Every row gives one point. Each copy is the shape, with its points in the same order, stretched, turned, moved and blurred by noise. Some copies are also mirrored. Which?

Shape (8 x 2):
[[-33   1]
 [ -1   8]
 [-42  47]
 [ 25  -5]
 [  7 -24]
 [-27  28]
 [ 11  23]
 [ 13 -28]]
Copy 1 (8 x 2):
[[-28  11]
 [ -4  -2]
 [-12  41]
 [  4 -27]
 [-14 -30]
 [-15  21]
 [ 11  -1]
 [-14 -30]]
Copy 1 is: only turned
Copy 2:
[[-32   3]
 [  7  -2]
 [-35  60]
 [ 29 -30]
 [ 17 -42]
 [-18  31]
 [ 22   6]
 [ 17 -52]]
Copy 2 is: only turned
Copy 3:
[[ 10 -29]
 [ 18  -7]
 [ 47 -26]
 [  1  22]
 [-19   4]
 [ 33 -23]
 [ 28  17]
 [-21   4]]
Copy 3 is: mirrored
Copy 4 (8 x 2):
[[  9   6]
 [ 18 -13]
 [ 34  28]
 [ 15 -41]
 [ -1 -32]
 [ 26  14]
 [ 28 -26]
 [ -2 -42]]
Copy 4 is: only turned

Shape, 6 rows:
[[-12 -11   7]
 [ 27 -36  -9]
 [ 10  28  26]
 [  1 -25 -30]
 [ 19  46  41]
 [ 42 -19 -49]]
Copy 1, 6 rows:
[[ 19 -25   8]
 [ 28  10   1]
 [-26 -14  -8]
 [ 40   1  27]
 [-60 -17 -23]
 [ 26  39  24]]
Copy 1 is: mirrored
Copy 2:
[[  6   8  29]
 [-18  32  33]
 [  1   9 -19]
 [-18   5  35]
 [  8  11 -41]
 [-50  11  15]]
Copy 2 is: mirrored

Shape:
[[-11  37  13 -10]
 [-15 -13  14  46]
 [ 28  -7  -5   8]
 [  7  21   6  -6]
 [ -1  33   9  10]
 [ -1 -29 -12  18]
 [ 13 -36   1  29]
 [ 28  -9 -32  11]]
Copy 1:
[[ -7  20 -14 -29]
 [ 59  11  32 -25]
 [ 21  17   3  21]
 [  1  20 -10  -8]
 [ 16  24 -12 -23]
 [ 32  -3  23   7]
 [ 47   8  34  14]
 [ 22   3  -7  30]]
Copy 1 is: mirrored
Copy 2:
[[  5   0  -2  42]
 [ 12  18  17 -49]
 [ 17 -11 -31 -20]
 [ 12  -6 -16  20]
 [ 26   0 -10  21]
 [ -8  14 -14 -46]
 [  3   4  -8 -60]
 [ 18   2 -52 -28]]
Copy 2 is: mirrored
Copy 3:
[[ 27 -18  -3 -22]
 [  6  44  -2 -15]
 [ -2   0   2  19]
 [ 16 -11   1  -2]
 [ 31   4   3 -13]
 [ -4  25 -19   6]
 [-17  26  -1  13]
 [ 11  16 -21  26]]
Copy 3 is: only turned

Shape (11 x 6):
[[ -4 -14  18  18  27 -26]
 [ 21 -17 -11 -16 -23  -6]
 [-15  19  14  18   5   8]
 [ 23 -20 -22 -43 -14 -12]
 [ 18 -18 -35 -13 -16 -13]
 [ -2 -24   5  -3   2  12]
 [  1 -15   0  19 -16   8]
 [ 15  15  14  -1  -3  15]
 [-25  15  13   2   2   9]
 [ 14 -20  -8 -26 -44 -19]
 [-22  13  16  12   7  -3]]
Copy 1 (11 x 6):
[[  2 -36  26  12  25  20]
 [  8 -11 -18  25 -12 -17]
 [-18  -5  22 -12 -15   9]
 [ 25   1 -20  34   1 -25]
 [  8 -10 -27   8  12 -25]
 [ 13 -20  -5   3 -17  21]
 [ -8 -24 -12  -5 -20  10]
 [  1  -6  17   7 -36  -8]
 [-15   9  16  -5 -14  13]
 [ -1  -1 -29  46  -9 -20]
 [-17  -2  23  -3  -1  13]]
Copy 1 is: mirrored
Copy 2, 11 rows:
[[-15 -14  24   2   7  36]
 [-35  11 -17  -4  -3  -9]
 [ 20 -10   8  -2  -8   6]
 [-39  15  -9   8   5 -24]
 [-30   1 -20   7  14 -11]
 [ -6  16   2  -1   7  12]
 [ -7   2 -14  -6   0  17]
 [  1   8   5 -18  -6 -17]
 [ 23  -2   5  14 -13   5]
 [-45  11 -23   9 -14  -8]
 [ 15  -9  12  12 -11  16]]
Copy 2 is: only turned
Copy 3, 11 rows:
[[ 10 -31 -25  14   4 -19]
 [-36  26  -9  14  11  -9]
 [ 22 -21  -3  -5 -14  22]
 [-43  54 -13   0   0 -32]
 [-39  25 -31   7   1  -5]
 [-31   3   4   1 -14 -10]
 [-24 -16  -2  18   1  17]
 [ -7   0   9 -13   1  11]
 [ 25  -1   3  -5 -22   9]
 [-29  43  -4  39  17 -17]
 [ 30 -14  -7   3 -12   8]]
Copy 3 is: mirrored
Copy 4 (11 x 6):
[[ 13  -1 -23  10  15 -16]
 [  4  17   2   1  -3  41]
 [-13 -21  -7 -26  10  -7]
 [  6  41  19  17  -5  36]
 [ -6  27   2  19   4  42]
 [ 16  -4   7  12  -7  16]
 [  2 -14 -11  -4  -3  33]
 [  0 -12  11 -35  22   3]
 [-11 -11   0 -20  -7  -5]
 [  3  32 -12  -4 -29  60]
 [ -8 -10 -12 -19   0  -9]]
Copy 4 is: mirrored

Shape:
[[-57 -33   6 -14   0   2  15  28  -2]
 [  6  12  -4  -8 -29  -5  10  -5  -1]
 [-21 -46 -20 -13  -5 -18  19 -14  12]
 [-23   8 -19  19  -5  -8 -13   7   5]
 [  9  -4   7  -2 -11  -9  15   5  57]
 [  5   8  11   1   0  -2  -6  -4   7]
 [ 17 -11  -4  41   0  -1  19 -14  -2]
 [ 16   8  -8   0   7   3   7  10  16]
 [-14  -8   9  -8  -3 -21  12 -14   7]
 [ 17  11  -3   8   6  -7  -6  -2  -3]
 [  7   0 -10   1   1 -41  13 -13  12]
 [ 15  -1 -12  -9   6  -4  -6  28   1]
 [ 14  12 -10  -5 -23  -5  -8  60   9]
 [ 10 -54   9  -8  -1  -3   4  12  17]]
Copy 1:
[[ 39  12  51  16   4  17   4 -29   7]
 [-15  13  -4  18  -6   1  28   4  -7]
 [  0  -9  32  -1   3  -9  34  -9  34]
 [ -8   9  24  16   7  -7 -21   4  -2]
 [  5  -2  11 -14  -6  12  22  50   7]
 [  2   3  -6  -2   2  -6   2   3  -6]
 [ -5 -24 -22  22  36  -5   6  14   5]
 [-10  -1  -5  -2  -1  17   8  15  18]
 [ 15 -10   8  -2  -3 -12  21  -4  -7]
 [-11  -2 -14  -2   5  -3   2   0   2]
 [-12 -20   4 -12   0  -6  27   8   1]
 [-19  16   2 -15   6  21  10  -5  20]
 [-26  43   9  -8   6  44  14  12   2]
 [ 14   8  18 -21  25   7  33   3  35]]
Copy 1 is: mirrored
Copy 2 (14 x 9):
[[-25 -59   0  -2 -22  23 -17 -23 -40]
 [  2   4   6  -7   6  -8   3 -23  17]
 [-32 -14 -19   6  25  16  -7 -18  -9]
 [ 23 -15  -5 -18   8   0 -26  10  -3]
 [-13  34  -1 -10  19  42   1 -35 -18]
 [  1   8   0  -2   0  -3   9   5 -11]
 [-22  14   4  -4  24  10   7  32  19]
 [ -6  21 -13 -14  -7   3  -7  -9   7]
 [-17 -11   6  -8  17   1  10   1 -18]
 [  2  17  -2  -3  -2 -12  -3  16   8]
 [-19  15   0 -18  36 -14  -8   1  -2]
 [ -9  17  -6   0 -24  -7 -33 -10   4]
 [  2  16  16  -7 -34   5 -52 -40   3]
 [-43   9  -2  36  -6  34  -6 -13 -24]]
Copy 2 is: mirrored
Copy 3, 14 rows:
[[ -2  16 -19  37  35  -6 -19  21  39]
 [  5  -8 -24  -1 -21   5 -11 -13   6]
 [  8  -3 -26  10  44 -25 -21 -14   5]
 [-12  21 -19  23 -21  -6 -16  17  -6]
 [ 33 -28 -16  -6 -10 -24 -16  15  -7]
 [ -4   3 -12 -17 -18   2  -9   7  13]
 [-20 -23  13   6  -4 -21   5 -16   1]
 [ 21  -1   0  -5 -20  -1   5   1  -8]
 [-10 -11 -18 -10  13   3 -21   3   9]
 [ -4   2 -10 -16 -22   7   6   1  -1]
 [ -6 -17 -18 -14   4   1  -3   1 -21]
 [ 19  10 -15  -6 -18   1  24   4  -1]
 [ 27   4 -31  17 -45   2  38  19  -1]
 [ 13 -13 -17 -13  25 -37  11  -8  25]]
Copy 3 is: mirrored

Shape, 15 rows:
[[  5   8   2   7   7   4  -8  10 -13   0  28]
 [ 24  -2  -7  13  25  -2  -8   9  12  -5  10]
 [-22 -18  16 -42 -27  -4  18 -18  -3  13   5]
 [-22 -36   2 -13 -16   9  -7 -20  -4  -7  -8]
 [  4  26 -23   6  10  20 -14  -5   5 -16  24]
 [-30 -10  17 -18 -38 -23  12 -26   5  -7 -13]
 [ -1  10   7   3  16  -3 -32  16   0 -24  22]
 [ -6 -17  16 -22 -34  -9 -22 -22  -7  13 -11]
 [ 16  10  -1  15  -1  15 -12  23  21 -17  15]
 [-14  -2 -32  16 -19  11 -17  40 -22  22  -9]
 [-18   7  -1  22  15  18 -13  29 -21  12 -22]
 [-28 -10 -23  34  -4  -2 -14  21 -13  22  10]
 [-15   4   1  29 -13  17 -13   3  -8  27   5]
 [ -9  -8  -5  34 -14  23  -7  29 -25   2  12]
 [ -7 -15   6 -15 -32 -17  10 -29 -26  -4 -13]]
Copy 1:
[[-10  -8  22  -7  13   3   1   9   1  29  -2]
 [ -7   1  26  13  23   7   9  24  -2  27 -27]
 [-27 -15 -16 -31 -24 -16 -12 -25  21 -32  15]
 [ -9  -2  -5 -18 -24 -12 -16   7   8 -22  19]
 [  7  -3  18  21   6  14   9  15  23  50  -6]
 [-35  -1  -4 -11 -11  10   2 -28  15 -48  25]
 [ -1   5  60   4  14  10   8   6  -2  27  -8]
 [-15   2  -2  -8  -1 -30 -12 -26  -6 -32  27]
 [ 10  25  33   4  17  15  28  11   1  40 -22]
 [ 39  -9  -4 -39  47 -19  -3  18  16  -6   7]
 [ 21  -9  11 -26  35  17 -30  14   1  -3   1]
 [  4  -6  -4 -35  36  -6 -15  39  25  -5   9]
 [ -3   7 -17 -19  26   3 -23  15  12   9  16]
 [ 13   7   4 -34  23   4  -3  28  -6  20  12]
 [-31 -17 -13  -5  -9  -6  -2 -18 -10 -35  35]]
Copy 1 is: only turned
Copy 2:
[[ -3   1  -3  21  -8  12 -20  -2   7  -1   8]
 [ -5 -17 -16   5 -16  18 -13  -5  13 -10  -1]
 [-34  21  16 -19  25 -33 -13  -4 -45  39  -6]
 [-20  13  10  -5  10  -5  13  11 -35  27   8]
 [ 10  15  -5   5 -19  13  -6  -6   5 -29  15]
 [ -3   4  12 -33   3 -44   0  10 -34  42 -11]
 [ -1   2  -4  13 -10  39 -32  16   7 -15   8]
 [-26  23  24 -11  -7 -17  -1   0 -25  46 -15]
 [ 20  -3  -2   9  -5  28  -7  -7   6 -12  -8]
 [ 18  22   2   3   6   9  34  22  44  23  16]
 [  5 -13  15  22   2  22  15  36  39  -7  19]
 [ 14   8  -2  -5  -8   2  24  15  35  29  39]
 [ 10   2  27   8 -14  -4  17   1  16  15  24]
 [ 21  -3   1  32   7  17  19  11  18  11  26]
 [ -8  11   1   6  -3 -35   5   9 -24  34 -12]]
Copy 2 is: only turned

Shape:
[[-26  24 -21  18 -12  -9 -13  -9  -6  -7  26  15]
 [ -2  -1  16  24 -13  29  28  15  11   6  26   8]
 [  7  20  -7   9  21   2  -7   6   6 -16  19   2]
 [-10   8 -10  23  27 -10  15  13 -17  -4  -9  -4]
 [-22 -12   9  16  18  -3 -17 -25  15 -17  31  16]
 [ 17  28  28  23   8 -16   4 -27  -4 -11  20  14]
 [  7 -16 -11   0  -7  -2 -21  16  25   3  21   9]
 [ -7   7   2  -8  26 -12  -2  -2  24 -11   2  -4]
 [ -5  28 -18  -3  30  28  -6  -8  -5  24  -9 -26]
 [-18  32  -3  15   6  14   5   4  -4  19  -4  24]
 [  3 -17  29  -5  13   6  16 -30  15  29 -20  -3]
 [-25  -7  12 -22  16  28  -9   6 -16  30  -9 -11]
 [  7  22  11 -27  -4   2  33   3  -5  32   5  -6]
 [-17   5  31   2  26  -8  -7 -22  13  33   3 -13]
 [ 12   3  28 -18 -14   0 -13  -3  28 -15  12 -26]]
Copy 1:
[[  8  14 -13 -18  -9  29  41 -13 -13  22  35  29]
 [ 14  14 -15  -6  38   1   9 -23  12  46   4 -25]
 [ 16  12  -1 -14  12  19  19 -11 -24  -4   5 -21]
 [ 31   7  -2 -47   6   2   3   0  -7  18 -26   5]
 [ 32  30 -14  12  -9   8  27   7   9  -6  44 -11]
 [ 20  -9   8 -24  40   3   6  -8  11 -17  55  -3]
 [ -5  12   9  36 -17  18  19   7   2  -3  -4 -22]
 [ 26   7   9 -13 -26  -8  11  -9  -2 -23   1 -26]
 [  9  13 -33 -50  -1  33 -10 -22  -8 -16 -29 -14]
 [  1  27  -5 -53   5  18  22 -12  11  12  -5  -4]
 [  7  -6  -4 -14 -10 -25 -24   3  60 -23   0 -22]
 [-19  38 -24 -27 -12   6 -33  -1  12  11 -17 -15]
 [-17 -25   5 -46  -1  -7 -23 -17  15  25   0 -28]
 [ 31  23   1 -17 -11  17 -26  -8  44 -14  17 -18]
 [ -6   5   8  30   7 -18  -8 -34   3 -29  21 -28]]
Copy 1 is: only turned
Copy 2 (15 x 12):
[[-33 -12 -25  18 -22 -20 -26  49   2   1 -24  -6]
 [  1  28  24  46 -29   1 -27   8   7 -40  16 -34]
 [-20  -5 -13  22   2  19 -19   8  -5 -13 -14 -11]
 [-25 -12  19   6  15  -4 -20  10  14   9  29  -4]
 [-21  30 -18 -17  -4  15 -28  11 -12 -18 -30 -19]
 [-19 -15   4  15 -26  22 -53  -9 -32 -45 -12  25]
 [ -6  32  -4   1  -3  -3  23  32   8 -29 -37  -1]
 [-19   7 -15  -7   0  15  10 -11 -17  -7   6   2]
 [-24 -49 -10 -12  -6  35   0  -7  -5   8   9 -49]
 [-39 -12   5  11 -30  13 -26  37  -5  -9  27 -17]
 [ -3  12  26 -50 -17  29  -4 -32 -13 -35  33  -1]
 [ -4  10  16 -25 -20  37  17  -1  -8  36   8 -47]
 [-18  -6   8  17 -59  15  16 -29  -3  -9  28  -6]
 [-25   3  11 -35 -18  24   4 -28 -41 -20  -8  -8]
 [ 30  10  -5  17 -14  15  14 -21 -43 -19 -20  10]]
Copy 2 is: only turned
Copy 3 (15 x 12):
[[-20 -25   7   6 -21 -26  22  -3  -6 -27 -21  15]
 [-26   9  -1 -16  23 -28  -3  21  28 -20  23   1]
 [-17  11 -15  13 -10  -2   8   4   6  -1  -5 -12]
 [-20  14  19  16 -11  15   4   8 -12  -8  10  17]
 [ -9 -10  -1 -10 -17 -25  16  19 -20   1  11 -18]
 [-15 -29  12  28 -11 -27  -8  39   5  18   3  12]
 [ 13   9 -29   1  18  -7  14 -16   4 -15  -5 -18]
 [ -9  25 -10  -7  -4  -1  22   5  -4  25  -2 -14]
 [-35  15 -20  -7 -12  29  -8  -1 -28  16  -3  20]
 [-44  -3  17   6  -5 -25   6  -7 -15  -2  -7  24]
 [-11   3   5 -16  22   3 -10  25 -22  51  31  14]
 [-12  19   8 -31 -19   5 -18 -27 -28  17  20  19]
 [ -9  13  -7 -12   4  -8  -3  -1  24  22  21  33]
 [ -8  11   3 -19 -10 -11  -9  25 -36  32  13  23]
 [ 13  10 -19 -19  13  -8  -3  11  25  32 -10 -17]]
Copy 3 is: only turned
Copy 4, 15 rows:
[[ 12  11 -18  20 -28  15  17 -10 -24  22 -29 -22]
 [-10   1 -19  22 -21 -19  35   5   0  -4  22   3]
 [ 13  -7  23  29  -3 -21  14 -12  -6  17 -10   4]
 [-18  -4 -10  21  18 -22  14  -6  24  22  -8 -13]
 [ 49  30 -22  -7  -8   5  22 -15  -2  32   5  -1]
 [ 21 -12   6  20  -9 -13   8 -42 -18  29  17 -17]
 [  5  26   1  -2  -4 -11 -13  16 -12  -9  14   6]
 [ 19   5  -4   7  -5 -16  -5  -2  15  25  -1  12]
 [-13 -15  21  48  -8   8   9  -2  33  17   0   7]
 [-16  10   3  16 -30   1   8  -2  18  32  -5 -40]
 [  0   1 -14 -15  -8  14 -11   2  39  12  58   0]
 [-35  19  -2  -4 -19  23  14   7  36  20  14  10]
 [-33 -30   6  15 -25   6  -3  13   3   9  34  18]
 [ -1  23 -12   8 -20  11  -9  -1  21  45  32  11]
 [  9   4  -7   5 -31  -3 -12 -15 -14  -7  14  42]]
Copy 4 is: mirrored

Shape:
[[ -6  -6   5  -8   6 -11   3  10   0  -3   5  -5]
 [ 12  -2   4   7 -23   5   3   7   0 -12   9   8]
 [ 14   5   5 -12   8   6   0  10 -22   0   0  -7]
 [ -9   5   4   2   1   2 -41   7   0 -14   4  -2]
 [  4  -1   0   5   3   4   6  10  -2   3  -5   8]
 [  4   1  -7   7   6 -10   6  11   0   3   8   4]
 [ -7  -5   2   7   9   7   6   9  -6 -15   5   2]
 [  0   7  -8  -3  -4   6   6   7   2  -3   8  -9]
 [ -7  -2   1  -3   9   6   4  10   2  -5  -2  -2]
 [ -1  -5   4   8  10   2  -1   1  -8  -2  11  -5]
 [ -5   0   3   8 -25   5   6  -1  -3   5   8   1]
 [  1  -4   0  -7   2   3  -6 -60  -1   3   2  -5]
 [  6  -8   1   6   6   1 -10   0   2  -1  -5 -13]
 [  3  -3   7  -4  13   9  -2   8   5   2  10   0]
 [  1  17  12   5  -9  -7   5   9   4  -3   6  -7]]
Copy 1, 15 rows:
[[ -7   9  11  -2 -11  -7   2  16  -3  -9 -14  -8]
 [  3  -6   0  -9  18 -27  -9  -2 -20  -6 -10 -15]
 [ -8  18   0  -9   7  12   0   1  -2 -11  15  -9]
 [ 35   3 -10   5  -1 -12   9  36  -9  13   3  -5]
 [ -4  -2  -1  -1   7 -10  16  -6   2  -4   0  -5]
 [-10   8   3  11   1 -18  11   3 -14  -7  -4  -6]
 [  5  -1   1   5  -2  -2   5   6   2 -14 -14 -23]
 [-11  -3  -4  -7   0  -5  -5   1 -17 -19  -9  -5]
 [ -5  -2   0  -2  -6   1  12   5   5 -12  -8  -8]
 [  2  10   3   8  -6   1  -1  11  -9   1  -5 -17]
 [  7 -10   7 -13   6 -14 -10 -10 -27  -2 -15  -2]
 [  0 -21  25  19 -14  22 -36   7   5  19  20  20]
 [ -8   7  -4   2 -12 -10   3   9   0  10   6  -2]
 [-10   2  -2   2   1  -1  17  13   0   1  -5 -13]
 [ -3  13  -6   0  17  -5  -7   3 -15 -11 -15   1]]
Copy 1 is: mirrored
Copy 2 (15 x 12):
[[ -1  -4 -16   0   9  12   0   3   6  -5  -6 -13]
 [-14   8   2   6  12 -14  -7   0   1   9   0 -21]
 [  5  -1  -7  14  19   5  -1  11   0 -18   3  -3]
 [ -5  -9  21  12  -5  11 -28  11   2  -7 -12 -12]
 [ -2 -10  -6  -4   9   1   1   1 -13  -1  -1   1]
 [ -7  -5 -18   0  -1   0  -4   0 -15   0  -1 -10]
 [ -7  11  -7  -2  12  17  -3   0  -2   5  -5  -7]
 [ -6   8   1   3   6  -3  -1  -8  -3  -6  -2 -16]
 [ -1  -2  -3  -4  11  13   1  -1  -4  -5  -7  -4]
 [ -9   9  -8   2  -4   7   3   8   2  -5   4  -4]
 [-11   0  11   3   1 -16  -1 -11   7   8  15 -17]
 [ 28  39  26  -9 -41  -8   2  18  21  -1   2  19]
 [ -4  -1   2   6 -11   1   5   9   3  -6 -12   1]
 [ -8   3  -7  -8   6   5   3  10  -4 -19  -2  -3]
 [ -8  -5  -2   9   6   0   7   5  -5  -1  12 -31]]
Copy 2 is: only turned
Copy 3 (15 x 12):
[[  1   5  11   5 -14 -10 -10 -13  -5   0   4   2]
 [ 10  -3 -14  12   2   0   4  -3  12 -16 -17  25]
 [-20  11   5   5 -31  -3  -8 -12   1   2 -12 -10]
 [ 14  11  11  12  -8  -1  15  -3 -12 -11 -19 -19]
 [ -2   4 -10  -2  -3  -8  -6  -2   2   2  -1  -2]
 [ -2   1  -7  -3  -4  -9  -8  -8  -7 -18   5  -3]
 [  4  11   1  -5  -9 -16 -14   0   3  -8  -7   1]
 [  1  -4  -5  -3 -16  -5   5  -8  13 -10   4   1]
 [  3   7   2  -3 -13 -15  -7  -2   5   4   2  -6]
 [ -8  12   7   1 -10  -3  -3   5  -7  -6  -2  -7]
 [  7   8  -9   1   1   6  17  -6  11  -3  -1  22]
 [  4 -10  24 -22   4  50  15   5  10   1  -4 -11]
 [ -7   0   4   6   3  -1   3   3   2  -3  -3 -11]
 [ -2   3   2   7 -18  -3  -7   6  -7   1   2 -10]
 [ -4  -5  -2  -8 -13  -3  12 -10  -5  -3  -3  13]]
Copy 3 is: only turned
